Every row gives one point. The window is the flat piece filled in between its corners: a triangle in 3 columns, a solid with four corners in 4, and so on. A path goes straight from each point to the next, and from the last back to the first. List the points from which the path goes on through the window.
In the rows, zero is written as 128.

Window:
[[141 143  93 115]
 [111 127 133  46]
 [102 101 105 151]
 [ 91 157  39 191]]
Path:
(1): [101 147 137 170]
(2): [ 91 187  72 202]
(3): [152  94  71  72]
(4): [128 110  56  98]
(5): [118 148 150  69]
(6): [ 77 176  92 185]
(7): [102 108   7 175]
(8): [115 115  85  96]
(9): [115 159 107 129]
(10): [131 147 145 104]
(11): [138 134  17 136]
(12): [124 142  57  86]
(13): [119 148 124 131]
(14): [140 161 104 127]
(15): [132 126  80 113]
(16): [106  92  63 135]
Through the window after points: 2, 4, 8, 10, 14, 16

Window (8 x 8):
[[198 181 133 146  66 137 132 170]
 [ 95 139 127 193 146 114 178 120]
 [ 85 169 153 135 188 108 143 210]
 [ 97 205  98 103 155  95 123 146]
 [184 120 108  95 108 200  61 112]
 [198 103 167  99  82 164 124  89]
 [ 81  66 160 101 158  95  11 165]
 [156 173  88  99  50 176 171 143]]
Path:
(1): [136 155 159 164  69 184  48  88]
(2): [ 65 172 127 175 136 190 115 123]
(3): [117 136 119 107 146  73 124 190]
(4): [198 149 100 103 147 102 153 151]
(5): [ 72 168 143 134  34 171 136 159]
(6): [132 209 190 196 147 155 120 117]
(7): [147  73  96  96  95 130 125 175]
(8): [183 109  89  66 141 173  89 144]
Through the window after points: 8

Window:
[[ 92  22  44  91 100 137 127 181 172]
 [132 134  52 149 111 137 178 112  61]
 [164 157 172  80 149  76 141 109 201]
 [ 74  75  59 152 118 192 183 144 138]
 [142 120 128 132 108 124  64 117 249]
 [120 134 164 170 128 155 113 154  98]
 [192 179 122  82 165 145 130 118 153]
 [118 200 149  61 159 117 121  84 109]
 [107 198  41 176 161 140 182 164  63]]
Path:
(1): [117 144 120 115 207 133 126  95 143]
(2): [ 98 131  84  71 227  87  86  84 182]
(3): [142 153 143 102 112 141 140 140 148]
(4): [135 148 120 124 112 143 145 156 169]
(5): [135 100  94 139 151 143 130 117 138]
(6): [160  85  43 200 172 156 153 107  97]
(7): [106 194  85 105 102 124 173 141  80]
(8): [135 185 140  92 102 129 125 127 109]
Through the window after points: 6, 8

Window, 12 rows:
[[151 109 178 139  69  47  78 233 118 105 185 147]
 [156  60 118 189  71 118  98 121 139 185 247 134]
 [ 60  92 111 108 151  85 198 103 107  92 112 206]
 [164 112 127 148 186 156 148 172  61  86 111 187]
 [150  51  98  64  72 126 160  62 138  68 197  94]
 [176 182  77 104  94 144 235 151 112  84 125 141]
 [124 122  49  81 163 107  97  42 108  97 161   8]
 [133 117 210  89 203 110 161 181  99 122 141  71]
 [ 88  78  96 184  87  94 138 192 124 115  58 151]
 [178 130 101 148 144  28  74  77 162  62  68  60]
 [119 134 177 168 125  91 105 112  72 104 106  98]
 [122 148 182 135 124 179 130 184 126 127 138 212]]
Path:
(1): [168 108 161 131 131 104  91 134  71 179 160 136]
(2): [112  88 101 186  84 109 134 108 156  86 181  98]
(3): [105 122 107 169 126 102 179 154 121  90 114 131]
(4): [146  97 110 110  86 120 122 167 113 126  94 137]
(5): [161 126 122  98  94 103  72  81 131 160 110  90]
(6): [101  94  97 153 177  78 187 158  99   7 164 124]
(7): [106 144 156 192 126 146 129 146 152  46 159 169]
(8): [175  58 123  61  99  68 164 163  72 158 111 128]
(9): [207  62 101  82  89  86 123 102 117 176 142 150]
(10): [120 101 143 175 107 110 111 157 125 124 201 116]
(11): [114 174 150 173 127  95 154 165 146  22 176 103]
(12): [129  50 117  87 118 138 159 153  55 189 110 213]
(13): [171  96 130 119  57 116 116  91 105 178  65 120]
(14): [123 127 124 152 180  86 125 112 126  54 154  94]
(15): [ 96 146 160 214 126 111 177 185 105  56 186 123]
(16): [159 120 127  82 145 115  98 139 115 157  61 151]
Through the window after points: 1, 3, 5, 9

Window:
[[118 164 174 162 209  93 170 150 110 152  64 168 117 246]
 [141 109 192 118  94 149  87 148 186  80 126 133 198 151]
 [186 213 132 125 105 147 114 101 118 133 149 148 148 164]
 [143 102 192 160 136 161  92 128 161 181 124 145 171 161]
 [130 132 135  72 180   7 162 134  47  74 152 134 211 154]
 [120 163 142 155 196 150 143 153 143 149 112  81 128 138]
 [129 141 130 164 181  82 118 154 106 119 143 147 116 217]
 [191  98 138 132 103  81 115 127  85  82 133 108 135 121]
 [ 69 185 161 188  88 131 118 142 108 165 131 163 115 133]
 [ 84 122 150 153 163 150 138 127 100 128 116 165  88 187]
 [ 74 144 187 193 128 138 145  80 148  99 165  80 156  98]
 [114 204 117 130  51 113 191 115 162 187 179 150 170 117]
 [ 87 132 134 162 131 102  86  96 148 138 104 130  73 111]
 [188 176 129 171 169 150 123 128 146 102 134 162 113 109]]
Path:
(1): [147 148 181 113 141 109 130 123 139 144 156 162 125 144]
(2): [115 146 103 170 123 106 131 157  89 111  86 126 161 180]
(3): [127 148 126 153 144 118 136 122 101 113 119 131 150 148]
(4): [118 132 189 162 154 118 128 129 146 127 145 134 102 162]
(5): [137 142 163 137 140 104 124 124 105 123 149 123 112 149]
(6): [123 170  86 191 167 127 152 131 140 130  95 159 170 161]
(7): [112 114  80 150 142 181 146  88 120 145  77 171 165 173]
(8): [128 153 209 138 148  71 121 163 113 103 156 126 114 158]
(9): [140 181 189 161 167 123 107 170 168 130 174 145 114 137]
(10): [119 140 106 172 121 144 155  75  97 114  92 123 147 123]
(11): [131 128 119 208 140 117 112  89 142 127  45 114 188 152]
(12): [131 158 163 101 141 105 134 141 102 119 170 154 132 160]
(13): [171 155 189 118 150 108 143 109 142 135 173 136  67 184]
(14): [114 144 136 155 113 140 109 132 121 112 111 140 176 138]
(15): [ 96 159  89 165 100 147  97 115 174 138 111 145 183 181]
(16): [139 167 166 158 132 131 139 123 133 136 141 135 112 124]
Through the window after points: 3, 7, 9, 11, 13

Window:
[[ 98 104 123  92 128  95 185 117 151  94  72 167  73  87]
 [138 106 145 135 132 106 108 155 176 135  61 157  69  87]
 [159 150 148 148  84 184 131 109  86 101 173 106 175  88]
 [131 108 115 130  78 160  72  65  45 134 179 103 118 125]
 [158 107  95 144 162  75 133  85 151 111 129  85 167 145]
 [180  68  59 112 130 141 134 139 136  98 126 120 165 151]
 [ 76 152 120 134   7 178 102 118  91 148 174  88 198 118]
 [117 112 152  67 167 146 131 110 172 114  69 131 112 139]
 [174  84  72 110 164 137 173 106 182 162 191  85 143 145]
 [152 158 112 122 142 108 171 162 164  96  80 129  65 172]
 [144 120 137 136 106 137 174  95 155 148  45 172 106 140]
 [122  93  59 198 164 186 169 122 168  95 160  71 160 165]
 [147 151  94 123 143 117 126 102 210  79  90 194  79 131]
 [119 172  73 127  86 185  97  98  51 161 142  90 174  77]]
Path:
(1): [176  97  84 122  91 160 140  78 156 132 119  61 132  75]
(2): [110 136 116 129  98 146 109 116  92 131 152 130 135 143]
(3): [111 129  99 136 131 150 127 128 106 128 128 150 143 108]
(4): [194 117 122  84  61 123 115  88 149 118 110  75 128 137]
(5): [131 106 123 109  87 192 139  51 141 103  99  87  74  93]
(6): [134 122  84 131 139 110 138 149 140 130 129 139 149 151]
(7): [124 142 134 143 171 128 144 149 130 116 149 140 116 140]
(8): [169  96  42 124  24 159 126  63 131 124  80  86 154 108]
(9): [179 114 125  79  92 116 115  59 130 115  94  89 126 100]
(10): [ 94 130  89 176 147 151 162 177 137 140 137 179 135 162]
(11): [131 105 107 126 142 129 118  91 122 120 148 130 142 151]
(12): [155 124 104 134 108 112 140 107 143 114  96  83 118  99]
(13): [176 124  74 135  62 150 152 148 206 106 105  69  82  70]
(14): [113 113 132 122 136 128 130 118 134 128 105 147 123 125]
(15): [135 138 117 118 137 126 130 120 103 154 136 171 141  97]
(16): [144 103 115 122  79 152 125  97 135  89 116  78 112 146]
Through the window after points: 1, 11, 13

Window, 14 rows:
[[146 153  98 102 106 116 133 166  98 146 102 151 130 141]
 [ 98 128 146  56 108  92 227  99 103 117 153 108  84 161]
 [139 138 211 147 132 130 104 127 135 119 175 165 105 136]
 [ 65  79 133 123 156 100 103 161 125  81 121 153 153 101]
 [106 125 125 160 165 113  86 108  88  73 124 227 156 100]
 [149 198 103 105  94 135 136 131 138 120 161 131 172   7]
 [118 150 166 115 157 102 172 136 122 190  67  97 143 156]
 [ 81 161  75 154 126 101 145 155 159 157 143 122 143 166]
 [152 150  83 168 130 120 113 132 141  62 103 144 122 121]
 [144  87  77 156 113 133 137 132 149 159 153 104 112 132]
 [133 140 143 124 123  28 127  90  83 134 141 123 113 156]
 [133  99 127 109 118 109 111 106 112  84 136 151 185 126]
 [120 189 123 138  69 136  91  48 138 122 124  58  95  86]
 [ 97 114 116 186 119 195 161 164  87  35 136 101 112 135]]
Path:
(1): [116 163 127 141  73 103 138  88 121 136 125 131 137 132]
(2): [119 122 119 138  94 103 152 115 127 111 122 154 120 121]
(3): [106 123 130 116 167 102 108 136 102 121 151  84 130 137]
(4): [ 85 151  89 111 197  96 110 153  88  53 167 132 123 132]
(5): [130 128 150 133  85 122 142 110 127 163 103 148 144 115]
(6): [134 136 137 157 105 111 129 129 139 128  97 143 127 105]
(7): [119 158 112 131 130 127 111 124 120 110 155 116 145 115]
(8): [135 181 112  77 143 125 117 127  98 149 152 116  97  81]
(9): [131 100 106 174  78 109 151 158 140 104  97 162 179 157]
(10): [151 124 149 130  78  98 140 122 139 121  96 141 113 156]
(11): [101 150  25 149 202 138 110 143  91 104 183 118 152  81]
(12): [130 148 127 117 141 127  93 103 124 108 124  69  97  92]
Through the window after points: 2, 8, 10, 12

Window, 14 rows:
[[216 144 102 142 113  81 167 164 177  57 114  76 105  76]
 [ 99 121 133 151 106  72 167 101 112  86 162 216  53 182]
 [108 129 139 155 134  58 130  84 111  30 103 104 194  54]
 [ 93 165 109 132 167 175 104  59 125  65 144 105 104 114]
 [114  72  88 158  77 173 119 133  86  75  98 198 151 153]
 [200 128 219  98 133 126  98  98 117 174 107 117 138 179]
 [115 176  97  96 151  14  67  78 148 138 131 166 116 157]
 [148 143 100 219 189 132  93 152 111 157 139 149 156 230]
 [100 147 109  23  77  60 176  91  61  46 116  86 168 188]
 [143 101 143  59 175 177 131 149 124 109 137 151 139 140]
 [ 87 212 121 145 113 174 188  75 172  50 151 116 161  67]
 [203 115 137 112 158 127  89  61  87 151 197 173 124 168]
 [161  95  93  79 164 123 159  48 161 176 190 101  87 188]
 [144 115  86 118 128 118 123 137  99 152 161  95 112  78]]
Path:
(1): [157 156  89  82 148 102 176  94  80  70  91 134 121  77]
(2): [181 129 105 165 216 151 160  83   7 170 148 159 100 147]
(3): [132 126 114 106 116 114 106  93 168  95 151 126 129 153]
(4): [111 123 157  98  94 110  41 116 157  30 161 100  85 158]
(5): [158 129 108 106 143 101 171  79 104 134 144 144 131 131]
(6): [157 136 101 125 182  95 152  72 115 133  94 162 140 158]
(7): [143 129 130 147 134 126  97 109 114 101 176 122 134 145]
(8): [134 108 145 120 119 125 106 103 149 116 172 112 132 151]
Through the window after points: 2, 6

Window, 14 rows:
[[ 69  60  95 157 120  79 124  88 180 167 134  69 114 156]
 [107 135 197 156 143 123 234 112  99  50  98 220 179  98]
 [144 141 162 207 129 198 168 149 117 143  84 157 138 176]
 [ 67 114  64  79 184 142 208 204 179  90  92 130 127  93]
 [ 85  71  99 135 138 176 169 109 108 146 149 163 130 115]
 [136 122 139 183 171  78 216 115 157 100 123  83 130  40]
 [158 209  84 113 145  68 161 133 142  93 133 157 107 130]
 [ 64 209 176 129 103 194 103 172  57 136 116 139 146 158]
 [ 75  52  90 105 249 110 134 116 154 132 113 105  56 144]
 [103 160  34 120 110 191 166  93 125  52 101  90 171  70]
 [148 133 212 108 194 109 158 145 154  65 174 132 105 134]
 [118 163 214 144 129 141 196  15 170 140 162  57 127 101]
 [221 113  92  97  93 100 107  74 116 120  68 199  83 117]
 [ 86 123 137 186 162 148 120  89 181 150 120 130 131  91]]
Path:
(1): [107 147 156 133 139 138 165 111 140 107 138 155  87 110]
(2): [142 102 143 128 182 110 165 126 140 116 116  39 218 125]
(3): [155 185 160 120 165  85 188  99 135 167  84  89 155 115]
(4): [ 55  81 104 172 110 196 150 110 158  22 187 170  85  88]
(5): [108 124 124 175 124 153 203 129 152  66 145 137  56 113]
(6): [ 95 123 101 101 168 138 117 110 129 144  98 127 157 131]
(7): [136  70 121 118 137  96  82 121  66 191  80 118 213 120]
(8): [103 149 152 149 155 147 180 123 154 109 133 141  94 134]
(9): [ 92 111 154 181 149 132 162  83 116 102 120 170  52 140]
(10): [137 138 144  85 165 161 169 185 166 122 122  83 233  97]
(11): [115 131 146 126 191 129 197 129  93 162 122 161 219  98]
(12): [107 147 135 160 107 131 128  93 186  64 117 123  46 124]
Through the window after points: 1, 3, 11

Window:
[[120 101  19 152 194 192  77 158  97 113 156 123 142 159]
 [149 183 106 109 103  67 129 179 126  86 218  98 142 129]
 [ 83  43  87 153  89  89 105 144 126 111 138 159  68 176]
 [ 28 128 132 163 164  84  85  88 110 127 139 107 148 185]
 [155  36 210 152 105 183 129  68  17 125 192  64 129 166]
 [ 93 135  59 112 103 110 171 106 105 110 108 106 119 109]
 [156  62  15 187 167 138  74  60  86  72  53 227 120 150]
 [ 77 174  97 175 135  91 159  84 126 166 189  77 151 182]
 [ 78 197 169 153 132  78 125  82 123 163 125 203  76 155]
 [ 96  85  94 150 134 141  22 166 155 222 106  63 165 125]
 [124  58 202 133 144  66 185  88 154 114  76 184  56 138]
 [145 162  84 122 183 108 121 172  78 165 116 143 195 165]
 [145 134  91  48 147 116 139 151 169 111 128 138  93 237]
 [134 185 138 139  89 200 170 170 174 145  45 100 110 201]]
Path:
(1): [102 133 120 146 164  78 140 129 102 142 128  94 101 160]
(2): [ 74 118 106 171 177  80 112 117  65 169 108  81  86 158]
(3): [ 82 112 113 135 127 126  95 113 150 100 151 151 161 180]
(4): [102 103 101 144 124 150  67 146 137 167 137 182 167 151]
(5): [140 150  62 157 180  84 165  93  76 102 120  42 106 168]
(6): [104 163 130 149 120  86 111 113  83 140 111 117  77 183]
(7): [129  90 136 123 142 128 186 120 200 113 207 160 187 103]
(8): [127  77  96 142 113 185 108  96 157 117 134 209 174 163]
Through the window after points: 2, 4, 6, 8
